Each wall is flat, endless, passes through zero and stands at right angles to its row. A trip goes straight from one point to another. List the walls that it crosses, first one first.

Walls:
(1): [ 3.8 -0.4]
(2): [-1.2  3.0]
(3): [4.1 0.4]
(4): [-3.8 -3.5]
Trips:
[-3.2  3.7] to [-1.2  0.3] => 4
[-3.2 -0.1] to [-8.0  0.7] => none
[-3.5 -2.4] to [ 3.3 -0.8] => 1, 3, 4
[1.6 0.0] to [-0.4 -5.1] => 4, 3
[-3.9 -0.9] to [-2.3  1.7] => none
[-3.5  2.6] to [-3.0 -5.2] => 2
[-1.0  0.0] to [ 2.5 -3.4] => 2, 1, 3
[-5.2 -0.2] to [-4.3 -0.7] => none
[-4.4  3.1] to [4.5 6.0] => 4, 3, 1
[-2.0 -2.1] to [ 6.2 -1.7] => 1, 3, 4

Walls:
(1): [ 2.0  0.7  1.0  3.8  0.8  4.6  4.0 -7.2  0.1]
(2): [ 1.8  2.4 -1.9 -3.4  0.8 -0.2  4.4  1.6  1.4]
(3): [ 1.0 -2.5  0.0 -0.2 -0.8  0.2  4.1 -1.8 -1.6]
(4): [ 6.1 -2.4 -4.4 -0.2  1.4 -0.6 -4.8 -1.6  2.8]
(5): [-1.7  2.6  3.5  4.0  2.2 -4.0  5.8 -1.6  1.8]
(6): [ 6.1  1.5 -5.7  0.7  0.5  1.7 -0.6 -0.5  3.6]
(7): [-3.7 -2.6  0.5 -1.8  1.3 -2.5  1.5  4.5 -0.2]
Trips:
[-2.7  4.1  0.3  1.2 -5.1 -0.3  0.6 -5.2  1.0] to [ 0.6 -0.1  3.9  2.7  1.9  1.5  8.1  4.8  0.0] => 2, 7
[-3.1  0.0 -4.7  4.3 -7.1 -5.2  3.6 -1.6 -0.6] to [-1.3  2.3  0.6  1.2  2.2 -2.6  3.2  5.5 -3.2] => 1, 2, 3
[ 5.8 -5.0  0.3  1.6 -4.7  0.5  0.3  2.9 -3.0] to [-1.2 -1.8  3.9  4.6 -0.4  6.8  5.3 -1.9 -1.2] => 1, 4, 6, 5
[-0.2 -5.3  0.3  1.4  5.4 -6.1 -1.7  2.5  1.5] to [-4.0 -2.4 -6.8  0.8  2.6  9.1 -2.8  1.0 -6.1] => 5, 6, 1, 7
